Each point is reached from the start by the listed moves, each made once or not at all, plus a little noise. Is the number of moves made odd or even? Then give how often each move was made.
In the rows, 128 means zero.

Moves:
(1): [168 115 139 159]
(2): [137 168 129  99]
(3): [100 123 166 126]
Start: [133 124 129 101]
Points:
[142 105 178 127] -> even (1, 0, 1)
[106 119 169  98] -> odd (0, 0, 1)
[146 162 129  75] -> odd (0, 1, 0)

Moves:
(1): [169 143 109 135 108 118 146 105 113 120 102 147]
(2): [114 185 140 101 116 137 134 116 104 107 120 125]
(3): [125 113 160 117 127 131 130 116 134 115 128 112]
(4): [119 149 150 171 119 122 128 139 124 144 145 125]
(5): [140 152 141 140 177 120 132 143 129 144 103 124]
(6): [136 128 124 138 121 174 139 137 143 110 128 156]
(7): [100 127 146 130 133 109 171 134 132 113 120 123]
(8): [145 144 143 122  97 111 110 161 140 128 131 149]
(9): [125 160 126 122 112 126 118  97 167 110 102 125]
Start: [162  95 142 129 135 139 137 113 155 148 113 106]
Points:
[184 149 170 102  99 144 165  69 119  99  80 109] -> odd (1, 1, 1, 0, 0, 0, 0, 0, 0)
[189 120 184 147 160 149 218 105 166 112  53 131] -> odd (1, 0, 1, 0, 1, 1, 1, 0, 0)
[188 170 185 150  88 179 172  89 135 102 101 135] -> odd (1, 1, 1, 1, 0, 1, 0, 0, 0)
[153 134 179 107 120 204 156  95 151  98 105 114] -> odd (0, 1, 1, 0, 0, 1, 0, 0, 0)

Moves:
(1): [135 121 127 124 130 121 116 119 124 117 130 112 123 120 121 123 111 133
 128]
(2): [135 138 137 123 126 131 118 121 122 120 119 108 151 131 127 110 126 113
 144]
(3): [143 115 153 143 123 101 124 114 117 139 125 128 155 128 123 149 137 146
 123]
(4): [131 128 115 159 129 150 119 138 123 130 123 132 137 138 130 123 124 130
 133]
(5): [117 131 126 130 148 124 126 137 117 125 117 120 143 132 140 140 129 136
 130]
(6): [137 120 152 114 131 143 129 140 135 123 138 135 133 121 119 141 114 121
 114]
(7): [125 143 136 139 139 138 152 122 111 137 161 103 119 121 127 118 120 140
 115]
(8): [149 128 121 135 121 108 132 156 148 117 124 112 132 127 133 117 132 131
 148]
(9): [131 149 132 130 129 119 134  91 152 106 123 134 113 141 148 136 113 124
 113]
(10): [131 121 118 135 133 126 139 121 128 151 134 129 140 154 130 125 123 123
 118]
(11): [114 144 125 115 120 125  99 126 147 140 168 118 133 128 130 123  99 161
 133]
(12): [150 134 131 120 138 129 135 121 127 132 128 143 131 126 128 131 128 129
 138]
(13): [122 126 117 110 118 130 141 138 125 101 131 148 158 153 148 117 125 139
 117]
(14): [124 121 149 133 133 136 120 118 111 107 108 134 109 168 123 124 110 139
 136]
(15): [142 119 144 131 139 143 114 113 122 140 132 120 122 128 154 112 130 120
 122]
(16): [130 122 107 128 118 137 136 136 125 140 131 118 120 134 137 142 126 144
 133]
(17): [147 120 136 122 138 137 142 127 138 116 122 126 130 132 116 124 160 150
 134]
(18): [121 129 145 112 133 142 146 118 125 134 106 132 121 117 142 112 118 156
 102]
Start: [135 131 128 143 110 111 125 131 130 139 139 118 131 117 124 142 111 142
 132]
Points:
[157 145 183 135 107 123 105  64 137  68 118 109 182 196 146 106  57 249
 114] -> even (1, 1, 1, 1, 0, 0, 0, 0, 1, 0, 1, 0, 1, 1, 0, 0, 1, 1)
[183 146 151 142 153 113 110 122 133 146 196   8 172 135 150  84  87 195
 152] -> odd (1, 1, 0, 0, 1, 0, 1, 1, 0, 1, 1, 0, 0, 0, 1, 0, 1, 0)
[209 147 196 115 135 147 181  96 140  79 124  63 101 150 134 120  60 213
 132] -> odd (1, 1, 0, 0, 0, 1, 1, 1, 1, 0, 0, 1, 0, 1, 0, 1, 1, 1)
[175 126 161 100 117 149 109  74 150  95 166  86 157 220 166 113  41 201
 120] -> odd (1, 1, 0, 0, 0, 1, 0, 0, 1, 1, 1, 0, 1, 1, 1, 1, 1, 0)

Moves:
(1): [150 132 135 123 134 130 123 131 130 125 120 124 125 132 138 129 126 135
 126 140 133 112 136 120 120 131 140]
(2): [126 146 133 100 106 126 130 148 107 136 117 119 119 135 133 108 131 144
 154 143 124 124 133 113 128 128 147]
(3): [142 146 148 122 127 121 131 125 115 113 111 118 135 115 115 136 118  97
 117 129 127 135 130 133 130 132 103]
(4): [127 132 132 165 117 119 114 140 110 113 126 128 139 113 134 136 112 141
 151 118 152 119 139 154 121 112 121]
(5): [110 142 105 120 143 124 124 141 138 114 110 116 140  96 139 139 126 111
 129 129 113 124 125 107 119 134 130]
(6): [120 140 112 129 125 154 131 131 146 120 110 140 120 134 122 117 133 115
 154 132 148 106 128 123 145 138 109]
(7): [126 124 128 153 132 125 152 144 129 118 134 116 138 129 111 136 145 134
 134 130 126 119 152 141 140 129 130]
(8): [139 121 138 135 146 144 117 147 120 134 132 132 153 130 128 121 138 122
 137 126 124 132 134 131 137 132 127]
(9): [123 127 142 148 136 124 122 127 137 132 124 124 129 134 135 110 143 134
 135 122 136 145 124 128 126 118 133]
(10): [126 138 150 126 138 135 143 137 128 141 126 137 128 135 119 121 120 122
 129 131 117 115 123 119 111 115 124]
(11): [146 134 150 124 125 133 102 119 121 114 148 121 133 110 110 112 123 135
 121 155 131 138 127 123 129 108 126]
(12): [138 142 118 143 135 132 142 140 126 121 131 157 129 145 108 114 152 125
 114 127 115 141 113 117 111 127 132]
(13): [133 128 126 120  97  94 137 122 126 117 120 135 150 148 113 117 137 137
 148 113 152 115 125 129 130 106 123]
(14): [118 123 124 134 136 120 129 115 115 100 143 134 136 158 143 116 122 134
 137 130 140 124 136 144 128 124 132]
(15): [132 122 126 127 121 131 124 126 131 125 139 128 130 134 143 127 135 117
 105 120 119 114 136 126 138 127 127]
(16): [131 147 125 123 124 124 119 131 134 134 138 130 133 131 122 155 145 115
 123 141 132 128 130 127 131 121 130]
(17): [127 132 130 133 135 137 130 112 123 138 119 124 132 130 121 132 141 134
 127 116 130 126 131 134 124 128 124]
(18): [117 131 135 141 114 130 109 130 142 125 111 128 133 138 140 141 119 152
 112 135 120 127 127 113 118 120 117]
(19): [154 125 151 123 131 154 147 121 145 135 125 164 130 103 163 117 130 151
 141 121 126 150 105 110 114 146 134]
(20): [127 122 137 120 110 130 111 123 135 122 121 136 134 123 126 121 127 132
 120 141 139 123 139 145 130 122 133]
(21): [144 119 134 109 143 136 127 133 132 129 151 118 116 127 155 122 119 145
 101 125 157 156 127 146 131 110 136]
(22): [143 140 102 137 129 133 149 110 121 151 128 119 148 149 148 143 110 113
 103 126 103 148 134 154 136 119 152]
(23): [122 123 148 160 125 112 152 136 107 149 130 161 116 123 112 114 116 152
 121 127 144 129 147  75 133 118 117]
(24): [129 144 111 130 146 107 113 139 139 148 133 142  98 147 125 135 126 145
 118 108  97 117 155 145 130 115 116]
Start: [102 175 146 117 156 122 167 114  99 114 129 150 126 124 148 127 115 168
 167 109 118 137 136  92 122 133 116]
Points:
[145 237 154 204 134  93 224 183  57  93 101 224 222 161 186 123 135 244
 205 120 134 142 180  37  94  88 155] -> even (1, 1, 0, 1, 1, 0, 1, 1, 0, 0, 0, 1, 1, 1, 0, 1, 0, 1, 1, 0, 0, 1, 1, 0)
[167 241 158 118 213 177 132 167  85  81 132 207 131 121 208  61 127 245
 212 111 148 146 162  98  96 100 125] -> odd (1, 1, 0, 1, 1, 1, 0, 1, 0, 0, 1, 1, 0, 1, 0, 0, 1, 0, 1, 0, 1, 0, 0, 1)
[159 248 133 121 180 168 213 152  74 132 117 142 166 171 138 132 165 135
 151 120 124 172 168 132 151 118 125] -> even (0, 1, 1, 0, 0, 1, 1, 1, 0, 0, 0, 1, 0, 0, 0, 1, 1, 0, 0, 0, 1, 1, 0, 0)
[124 212 160 117 145  85 177 128 112  65 107 183 139 201 125 102 124 159
 174 103 132  38 220 139 139  89  78] -> even (1, 0, 1, 0, 0, 1, 1, 0, 0, 1, 0, 0, 1, 1, 1, 0, 0, 0, 0, 1, 0, 0, 0, 1)
[194 232 171 156 218 106 218 135  93 158  97 220 164 140 185  92 132 207
 119  51 111 199 157  58 102  84 114] -> odd (1, 0, 1, 0, 1, 0, 0, 1, 1, 0, 0, 1, 1, 0, 0, 0, 1, 0, 1, 0, 1, 1, 1, 1)
[140 243 125 161 157  92 229 144  96  67 101 182 182 186 149 145 120 165
 120 126 167 139 188  53 124  76 103] -> odd (1, 0, 1, 0, 1, 1, 1, 0, 0, 0, 0, 1, 1, 1, 0, 1, 0, 1, 0, 0, 1, 1, 1, 0)
[ 86 183 160 227 147  74 156 156  71  61 119 210 202 160 167  82 132 210
 171  74 155 126 163  35 100  69  98] -> even (0, 0, 0, 1, 1, 0, 0, 1, 1, 0, 0, 1, 1, 1, 1, 0, 0, 1, 0, 0, 0, 0, 1, 0)
